Each row of a before or after table is a point. The points were changed in one or more steps. Then noise was added and the rows were shuffled. The steps act on columns, c1 being the first. Write out the steps. A step turns or swaps two columns, mirrors them in a line or flattens them onto one, adds a multiple of one to another, or multiplies or shifts one. Angles are multiples of 10 degrees, from the lower column toward the higher: turns from -170 to 170, lines from 10 to 170 but not 90. Use the fewest steps. Two steps may share a column if one is a turn and the other turns, adds or multiplies; they go together, in the order done. Otherwise the lowest column goes first.
In the rows, zero is written as 128.

Before (10 x 2)
[[165  94]
 [ 72 204]
 [187 140]
 [126 105]
 [ 84  78]
 [168 152]
 [175 130]
 [148 181]
 [118 130]
 [203 127]]
After (10 x 2)
[[105  86]
 [ 92 167]
 [139 132]
 [185  98]
 [ 84 137]
 [ 56 100]
 [139 107]
 [ 86 114]
 [154 216]
 [ 68 117]]
Steps: mirror c1 and c2 in the line at 100 degrees

Before (10 x 4)
[[179  85 145 186]
 [166 151 178  86]
 [132 180 122 197]
 [197  75  73 176]
 [200 158 124  87]
 [135 149 105  91]
 [183 127 170 141]
 [118  73 124 114]
 [199  98 150  89]
 [103 130  60 121]]
After (10 x 4)
[[156 132  60 126]
 [ 76 159 123 192]
 [100 180 123  66]
 [ 72 126 170 131]
 [ 46  78  71 106]
 [142  75 122 137]
 [131 148 104 164]
 [ 78  96 149 189]
 [108 154 180 181]
 [ 63  85 143  92]]
Steps: turn c1 and c4 by 160 degrees

Before (14 x 8)
[[119 150 103  98  69 103  64 124]
 [247 154 116  98 131  90 131 146]
 [123 137 133 133 125 128 150 170]
 [130 127 123 249 103 115 124 142]
 [102 114 130 135  85 135 115 157]
 [ 79 145 155  93 130 113 150 136]
 [113 144 137 130 154 136 141 174]
 [108 139  99  93 113 121 117 131]
 [149 147 120 107 138 126 156 172]
 [110 146 110 148 152 134 131 141]
 [107 144 107 107 137  34  91 176]
 [105 121 100 109 140 104 136 131]
 [146 121 149 127 107 134 135 152]
 [ 90 156 110  98 117  94 150 152]]
After (14 x 8)
[[247  98 132  97 132  90 140 141]
 [102 111 116 135  86 134 130 100]
 [ 88  92 152  98 118  95 141 139]
 [118 121  70  97  69 103 163 150]
 [122  87 148 132 125 128 119 115]
 [106  80  95 107 135  34 156 118]
 [113  80 140 131 156 134 117 119]
 [146 111 132 125 105 135 107 111]
 [ 79 113 144  93 131 112  98 138]
 [105 129 141 109 140 105 153 120]
 [108 108 134 147 152 135 144 136]
 [147  79 156 108 138 127 131 123]
 [108 120 123  93 113 120 159 135]
 [131 116 124 250 103 115 133 120]]
Steps: turn c2 and c8 by 120 degrees; turn c3 and c7 by -100 degrees

Before (9 x 9)
[[151 158 131 148 138  56 143 119 122]
 [195  95  50 143 120 110 121  92 176]
 [ 65 175 145 232 166 151 101 210  31]
 [101 155 109 100 149 127 112 156 197]
 [176 144  60 125 173  90 189 126 141]
 [117 162 156 192 216 141  76 161  85]
 [184 169 108 149 132 126 172 107 187]
 [208 156 107  69 115 136 109 114 139]
 [ 93 144 122  90 145 170 111  80 150]]
After (9 x 9)
[[195  50  93 138 122 110 123  89 177]
 [208 108 158  65 117 137 107 115 138]
 [187 112 168 151 133 124 173 111 183]
 [121 155 161 193 218 140  73 160  83]
 [ 64 142 174 230 166 149 104 202  27]
 [ 95 124 143  89 142 169 114  78 147]
 [149 133 157 149 137  51 141 119 122]
 [180  59 142 126 171  93 186 126 142]
 [ 94 111 152  94 154 125 115 154 195]]
Steps: swap c2 and c3

Before (12 x 12)
[[100 132 111 104 180 176 104 171 120 138  51 143]
 [142  63 172 169 100  72 118 160 127 102 152  86]
 [148 164 134  87 202  58  51 156 188 177 141 166]
 [131  40  62  97 128 137 143  60 100 167 133 139]
 [142  50  70 184 134  64 116 186 188  83 115  51]
 [173 111  83 103 119 136 141  93  99 129  67 150]
 [ 88  53 120 117 191  76 139  64 147  85 120  53]
 [142  64  99 159 160 112 131  81 154  87 157 162]
 [127 162  84 194  80 177  82  59 110 115  97  86]
 [119 104 137  71 120 103  39  87 107 103 168 148]
 [128  77 108  74 130 124 154 187 208 104 164 150]
 [181 172 111 138 131 184 125 184  85 103 174 160]]
After (12 x 12)
[[130 130  86 193  82 173  83  61 114 115  99  88]
 [127  49 109  72 131 123 155 188 204 108 162 146]
 [131  12  64  97 125 137 143  65  99 168 134 137]
 [140  19  70 183 134  63 117 189 185  82 114  49]
 [143  33 103 159 160 109 128  81 157  91 154 160]
 [139  33 172 170 100  71 116 163 124 101 152  87]
 [174  81  81  99 120 136 141  98  99 130  71 149]
 [102 102 108 105 177 174 101 171 118 136  51 141]
 [147 131 135  89 200  58  50 155 189 179 144 167]
 [183 140 109 138 125 187 126 181  83 106 173 160]
 [ 90  29 122 118 189  76 137  63 145  84 117  54]
 [119  75 139  70 121 102  37  86 103 106 171 151]]
Steps: shift c2 by -30

Before (10 x 18)
[[119 166 132  85 148 163 128 122 115 152 119 143 144 135 152 129 160 165]
 [134 115 150 148 122 149  76 137 114 150 151 144 177 136  94  77 136 158]
 [107 154 121 158 125 167 122  97 218 109 105 113 167 139 113 140 157 165]
 [ 61 181 127  84  83  50 112  95 117 139 157 130 166 133 123 130 157  50]
 [142 150 129 152 120  92  95 186 101 105 152 106 147 105 158 108 160 164]
 [140 183 164 186 130 152 106 138 132 128 150 134 151  45 149 125 129 151]
 [145 114 121  90  84 153 224  96 109 108 159 194 168 149 106 120 162 153]
 [ 90  10 131 105 121 151  75 152 123 109  96 106 156 136 150 133 124 165]
 [ 86 183 132 132 155 165 239 126 165 183 146 101 143  28 105  87 127 145]
 [130 138 122 104 163 118 134  96 104 133  59 100 172 144 160 133 139 158]]
After (10 x 18)
[[131  95 132 152 122 159  92 187  99 107 153 107 148 104 162 108 161 158]
 [142  80 161 185 127  90 104 140 127 126 152 133 153  43 149 121 128 146]
 [121 117 123 103 162 136 135  95 112 134  58 104 171 144 159 135 138 158]
 [135 114 124 153 128  86 124  99 218 112 104 115 171 139 110 140 157 160]
 [ 93 245 137 107 122 127  76 152 134 109  95 105 160 133 146 135 129 170]
 [ 61  60 125  82  79 198 114  95 143 143 157 131 165 131 127 128 158  49]
 [114  96 130  84 151  87 125 126 121 154 114 145 143 132 156 127 160 163]
 [100  81 134 129 149  86 236 131 177 179 146 101 145  21 105  86 124 144]
 [130 144 150 145 123 113  71 133 114 146 152 146 173 139  91  83 141 160]
 [136 148 126  94  83 105 219 100 102 108 155 194 173 146 107 121 161 158]]
Steps: turn c1 and c9 by -20 degrees; turn c2 and c6 by -170 degrees

Before (14 x 24)
[[152 125 157 145  68 119 145 120 187 171 128 150 138 160  82 134 126 117
  134 174  97 164 126  80]
 [103 110 128 156  97 149 168  91 168  93 121 131 154 148 104 152 147 156
  163 159 106 161 135  93]
 [134 143 176 144 149 134 118 173 103 108 172 131 130 125 147 158 165 112
  118 133 122  15 189 116]
 [143 142 131 158 155  85 119 148 140 137  87 119 102 105 206  97 147 136
   93 103 155 128 161 103]
 [114 102 143 157 100  73 108 115 130 141  74 163 132 130 191  99 129 141
  102 137 185  56 178 142]
 [107 186 125 160 144  98  93 127 126 148  76 145 161  98 210 139 109  98
   99 150 192  95 185 127]
 [158 170 136 154 143 134 126 166  69 150 147 156 168 143 135 142 181 168
  138 123 145  42 133 135]
 [143  77 126 141 101 123 148 140 142 152 125 100 136 158  84 210  94 157
  158 150  96 148 122  88]
 [126 131  76 165  94 102 101 145 129 140  89 151 146 100 199  92 122 100
  132 112 164  80 181  67]
 [135  92 125 203 117 118 151  66 139 166 125 122 111 172  84 177 148 115
  162 178  79 152 118  69]
 [135 114  98 153  74 136 179 102 152 165 139 107  91 168  56 164 141 132
  167 168 115 172 176 121]
 [ 92 158 160 135  94  91 121 114  84 155  73 135 132  79 194 100 122 104
  127  94 144  89 163 117]
 [119 126 157 155 121 163  64 151  73 131 181 103 145 152 129 121 157 140
  119 146 151  80 141 127]
 [175 121 124 192 104 109 139  76 154 122 145 127 128 141  67 146  77 151
  161 141  79 163 154 104]]
After (14 x 24)
[[115 102 185 176 100  72 107 116 130 137  74 162 131 129 190  99 129 143
  101 123 186  55 178 142]
 [157 170 114 171 144 135 126 166  68 151 147 157 167 142 134 142 183 168
  138 131 145  43 132 136]
 [134  94 142 248  93 118 151  67 139 132 126 122 111 171  85 177 149 135
  163 167  79 152 118  69]
 [107 187 101 180 130  99  93 127 126 120  75 145 161  97 210 140 109 114
  100 154 194  96 185 127]
 [136 114 180 169  61 136 179 102 152 139 138 106  90 168  56 164 141 147
  166 136 116 173 177 121]
 [120 127 168 171 113 163  63 151  72 134 180 103 145 152 130 120 157 138
  119 140 152  81 142 127]
 [143  78 166 149  93 122 148 140 142 147 126 100 135 157  83 210  93 159
  158 135  96 148 121  89]
 [143 141  91 176 163  83 118 146 139 135  86 120 102 105 205  97 146 137
   92 120 155 127 160 103]
 [103 109 174 174  86 149 167  90 168 132 121 132 154 148 105 151 146 133
  163 139 106 159 135  93]
 [126 131 126 188 106 101 102 146 130 119  89 151 147 100 199  91 123 112
  132  98 164  79 181  66]
 [175 120 160 230 101 110 140  76 154 136 146 128 128 141  67 145  77 142
  161 127  80 164 155 105]
 [135 142 145 154 144 135 118 174 102 116 171 131 130 125 147 158 165 107
  119 142 121  15 188 115]
 [ 93 158 212 139 116  91 120 114  83 125  74 135 131  79 194 100 121 121
  128  81 144  89 162 118]
 [154 126 248 154  53 120 145 120 187 134 129 150 139 159  83 134 127 138
  134 136  97 164 125  79]]
Steps: add -1.5 times c5 to c3; turn c5 and c20 by 30 degrees; multiply c4 by 1.6; flatten c10 and c18 onto the line at 60 degrees

Before (9 x 32)
[[139 135 105 104 118 148 129 160 131 142  99 148 169 137 131 111 153  61
   79 129 101 158 101 110  74  49 106 111  98 113 108  95]
 [128  87 134 108 156 154  84 168 131 157  95 123  99 145  92  98 145  93
  155 124 115 150 100 126  76  52  79  93  97 151  91  96]
 [119 130 111  69 121 138  88 156 140 128  90 144 127 145 131 118 150 103
  103 103 140 134 122 121 159  10 103 153 133 141  92 118]
 [112 166 108 186 126 165 199  59  97 195 128  62 103 101 114 110 105 145
   95 142 106  77 117 151 125 159 189  96 107 140 160 163]
 [107 112 100  67 101 151  79 160  81 125 128 140 168 151 128 116 188 105
  143 135 100 135  98 122  95  33 120 134  81 146  85 142]
 [ 98 143 142 133 153 189  74 161 155 129 105 135 183 111 114 128 137 118
  123 119 135 141 119  93  96  27 120  97  83 144  93 116]
 [141 135 126 218 101 117 181  83 103 178 132  63 147 151  86 169 126 155
   88 144 104 110 158 148 154 187 187 115 138 112 126 183]
 [156 168 150 199 148 181 188  99  92 127 120  56 123 163 145 120  92 172
   98 132  51 107 139 157 120 176 184 114 101 136 155 136]
 [ 84 144 176 116 148  73 115  51 162 157 115  74  66 118  86 102 122  93
   58  43 134 171 136 143  83 191 219  89 106 176  60 249]]
After (9 x 32)
[[110 168 106 184  87 162 128  54  97  78 129  59 156  99 114 192 137 123
   72 138 106  76 114 150 124 154 111  98 104 136 155 164]
 [120 129 115  66 131 137 131 156 139 120  91 145 128 149 134  98 106 112
   87 104 141 131 122 119 166   9 120 152 144 145  92 121]
 [128  89 136 108  86 156 131 166 132 123  95 122 149 150  92  81 108  82
  135 124 111 157 101 110  73  49  99  91 130 147  93  96]
 [ 87 140 171 118  93  71 127  54 160 127 123  72 192 121  87 216 112  92
   36  38 132 169 135 130  86 188 108  90 136 173  60 244]
 [103 143 142 131 111 187 134 157 163 149 105 131  73 112 117 126 136  92
  109 117 138 141 119  84  99  28 128  98  99 143  92 112]
 [109 111  98  66 151 149 129 160  81 118 126 141  68 152 127 119  85  88
  121 136  99 134  97 108  91  38 122 138 109 149  83 141]
 [160 171 151 200 112 185 128  99  95 137 117  59 146 162 147 180 152 147
   75 137  51 105 140 165 117 173 117 112  78 133 157 135]
 [136 133 109 107 127 150 128 162 133 111  99 140  78 136 131 108 112  61
   61 127 100 154 107  92  73  53 116 110 145 111 100  99]
 [140 131 126 218 119 118 125  85 103  74 134  67 111 149  89 192 136 154
   68 146 105 108 162 157 154 187 169 110 120 122 126 179]]
Steps: turn c5 and c10 by 140 degrees; multiply c7 by 0; turn c13 and c17 by 160 degrees; swap c16 and c27; turn c18 and c29 by -40 degrees; add 0.3 times c18 to c24; shift c19 by -20
